Each row is a point. Examples show where two turns around zero, p and q, send a point. Where does a point land after both, in the order given? Backwards means that the second turn is done in reverse. Each puzzle has new turns, and all numbers are rounded.
In the rows, zero is written as 128.

Turn p:
[106 189] => [140 192]
[164 148] => [169 127]
[128  73] => [100  81]
[113 102] => [102 113]
Turn q:
[136 129] => [136 126]
[ 65 113] => [ 64 135]
[184 170] => [195 148]
[126 101] => [117 103]
Where do these land?
p, then q: [110 134] => [121 146]
q, then p: [210 133] => [184  68]
p, then q backwards: [ 96 103] => [ 92 109]
q, then p backwards: [ 96 142] => [ 94 136]

Turn p:
[102 134  71] => [115 146  69]
[167 124 169] => [156 119 176]
[91 95 65] => [116 110  51]
[151 146 148] => [140 143 158]
[130 140 187] => [113 122 186]
Turn q:
[149 130  89] => [156 111  98]
[124  97 176] => [ 98 114 175]
[ 87  98 160] => [ 71 127 148]
[152 188  87] => [187 160  91]
Where do these land?
p, then q: [127 141 131] => [128 141 131]
q, then p: [152 116 146] => [136 107 151]
q, then p: [113 105  91] => [129 115  84]
p, then q backwards: [111 132 220] => [134  78 207]
p, then q: [136 147  51] => [181 141  70]

Turn p:
[114 138 132 106 151  88] => [113 149 139 108 156  97]
[150 163 137 102 138 143] => [161 167 131 121 131 138]
[ 47  57 152 120 174 164] => [ 44 100 173 108 158 195]
[160 156 104 151 158 168] => [171 135 106 164 155 160]
[145  96 134 146  85  63] => [121  87 138 128  96  58]
[137 169 178 163 177 159] => [136 176 161 193 147 157]
[121 167 105 172 112 146] => [128 139  78 171 119 135]
[130 139 125 127  91 145] => [135 132 108 126  93 136]
[148  67  86  64  66  74] => [143  67 119  34  98  74]
Turn q:
[ 89 139 163  95 118  76] => [103 129 166  99 118  67]
[180 138 106 129 190 169] => [160 160 104 149 191 169]
[106 115 117 115  83  91] => [118 100 117 105  91  91]
[121 131 117 137 104  74] => [117 126 109 133  98  80]
[152  83 130 132 166 175] => [158 100 135 152 173 171]
[ 48 157  88 101  64 100] => [ 56 112 101  59  75 101]
[177 136 142 129 117 181] => [177 148 135 126 123 180]
[151 124 161 186 184 159] => [135 149 157 201 158 166]
Where do these land?
q, then p backwards: [105 124 134 134 173 152] => [104 115 133 140 175 137]
p, then q: [ 99 146 107 122 156 120] => [ 97 142 117 124 163 128]
p, then q: [106 111  93  73 192 131] => [125 137 148 100 216 136]
p, then q: [147 176 133  99  66 153] => [158 159  86  84  78 137]
q, then p: [110  89 158 184  88  79] => [ 90  80 133 156  70  84]
q, then p: [116 116 137 107 154 162] => [128 135 160 125 148 162]
p, then q: [126  86 116  95 164  93] => [135 112 163 119 181  94]
p, then q: [143 105 120 221  59 136] => [127  58  88 178  55 136]
p, then q: [199 198 153 116 100 125] => [181 199  97 137  80 110]

Turn p:
[137 170 127 152 116 134 144 142] => [126 169 123 145 121 126 159 127]
[151 154 143 127 110 150 124 157] => [136 173 141 136 121 153 130 138]
[131 121 151 120 146  91 110 106] => [123 116 152 119 133  89 102 121]
[134 125 130 123 138 168 134 128] => [141 126 138 114 137 159 146 129]
[109 117 104 113 146  97 136 125] => [122 102 104 124 140 100 121 146]
[ 99 115 114 148 130 130 145 150] => [112 113 105 156 144 140 141 131]
[162 117 132 131 126 108  99 108] => [156 124 146 127 108 107 101 111]
[141 124 144 120 108 147 143 124] => [123 131 145 121 105 150 136 134]
[ 88 109 107 119 132 126 117 112] => [113  98  98 111 142 129 116 115]
Turn q:
[130 151 125 111 131 154 130 138] => [124 156 122 122 120 137 122 151]
[152 127  90 118 119 162 129 140] => [154 151  90 133 116 121 110 145]
[150 146 131 144 139 119 134 123] => [143 132 134 134 124 133 159 130]
[120 132 140 115 138 113 140 138] => [115 117 142 117 127 123 135 144]
[150 114 127 127 129 118 130 141] => [150 110 128 126 122 124 128 137]
[ 31 126 138 154 145 113 135 140] => [ 38 100 129 153 164 133 128 125]
[155 136 141 132 138 132 137 137] => [145 126 130 121 115 143 146 142]
[136 132 117 132  92 109 137 126] => [134 126 137 147 101 103 125 116]
[105 110 136 133 123 130 141 107] => [104 118 120 117 128 126 126 101]
[135 117 137 126 114 144 100 127] => [144 133 132 129 131 146 101 116]
[144 116 127 116 138 114  94  93] => [157 136 144 111 159 119 125 101]
Where do these land?
q, then p: [112 168 148 101  94 144 134 118] => [ 86 174 125 112 124 132 119 111]
q, then p: [128 104 105 116 109 168 110 124] => [164 145 102 110 130 119 109 106]
p, then q: [147 132 122 137 123  86 141 139] => [134 105 146 166 120 120 137 127]
p, then q: [ 99 134 131 137 132  91 118 134] => [114 119 138 148 164 113 139 120]
p, then q: [140 107 116 120 144 143 161 130] => [136  99 105 117 106 136 121 144]
p, then q: [148 132 132 159 159 113 116 106] => [146 110 151 112 126 121 163 106]
p, then q: [129 119 125 147 132 154 125 136] => [133 135 105 118 123 144 141 119]
q, then p: [141 143 112 124 136 114 126 134] => [131 137 136 148 127 115 134 143]
q, then p: [ 94  97 145 145 125 133 135 117] => [118  91 114 105 137 137 124 106]
q, then p backwards: [142 145 145  95 128 134 115 141] => [154 134 146  96 128 135 124 137]

Turn p:
[161 146 135  85 153 134  74 134 144] => [156 146 123  88 173 173 122 134 148]
[154 125 133  93 123 115 147 139 186] => [162 143 152  97 123 121 175 132 156]
[ 96 103 111  98 163 135  94 105 141] => [100  98 128  88 135 171 132 101 135]
[165  73  91 150 169 144  94 126  93] => [158  57  82 147 140 170 115 124 119]
[ 64 156  95 159  90 125 155 142 147] => [ 56 147 117 147  93  91 148 142 149]
[164 102  91 151  65 166 132 171  77] => [158 121  82 172  70 139 104 195 117]
[155  94 167 160 114  83  84 115 162] => [166  99 159 130 141 108  89 107 192]
[ 88 180  96 132 156 136 181 167 185] => [ 73 159 127 138 146 107 221 143 139]
[ 80 154 152  89 146 163 165 164  91] => [ 84 155 159 125 135 145 145 166  58]
[139 125 140 166 110  78 166 101  88] => [143 115 122 149 117  56  99 106 100]
[143 164 167 102 129  82 154 103 116] => [149 162 149  98 151  80 117 106  99]
[127 113 156 150 115 174  90  69 107] => [131 135 134 157 109 175  70  80 127]
Turn q:
[100  97 113 161  89 106 119 109 172] => [ 75 135 127 154 104 102 125  89 161]
[178  80 206 156  96 135 142 169 108] => [100  40 168 111  91 135 151 179 130]
[105 181 107 135 225  56 136 121 126] => [146 198 132 181 215  99 121 170 108]
[122 178  95 152 122 157 149 106 151] => [160 169 103 164  96 137 150 110 128]
[108 134 135  32 110 157 138 128 114] => [155 145 133  36 136 138 137  96 109]
[186 118 138 162 107 112  60  99  98] => [137  61 142 168 110 115  62 120 107]
[174 158  94 130 117 106 145 136 116] => [162 109  92 147 130  92 144 134 105]
[ 95  93 142 165 118 147 129 181 131] => [ 71 125 114 116 102 153 131 166 156]
[139 159 122 154 203 159 113  97 180] => [183 168 149 186 143 159 116 135 178]
[100 131 117  89 110 147 160  99  96] => [128 144 121  96 135 152 153  86  88]
[118 126 153  98  85 145 100 128 129] => [125 123 146  83  92 124 106 109 124]
[111  80 113 102 156 109 145 163 115] => [ 95 120 108  95 184 132 139 143 143]
Where do these land?
q, then p: [103 176 108 135 111 158 103 156  93] => [122 157  71 120 115 145 102 172 127]
q, then p: [109  51 110 145 149 131 121  63 146] => [ 90 115 156 157 130 163 136  43 144]
q, then p: [157 192 139 100 106 145 128 116  97] => [188 141 100 124 119 120  90 150  95]
q, then p: [134 157 116 100  82 156 106 165 155] => [157 157 104  76  96 117 126 147 157]
q, then p backwards: [129  90 121 101 157  91 101 124 107] => [115 141 150 136 167  90  91 131 108]
q, then p: [ 85  46 171 146 130 125 127 108 126] => [ 65 124 199 132 117 163 126 101 123]
p, then q: [105  64 112 118 129 150 159 133  97] => [ 78  82 115  98 108 153 137 114 107]
q, then p backwards: [115 192 122 105 128 110 147 138 146] => [162 170 134 106 102 116 169 132 130]
q, then p backwards: [175 106 141 200 134  45 161 120 150] => [101 117 136 221 149 107 180 185 140]
p, then q backwards: [167 206 140 130 153 168 127 158 164] => [ 91 155 103 129 208 127 177 120 150]
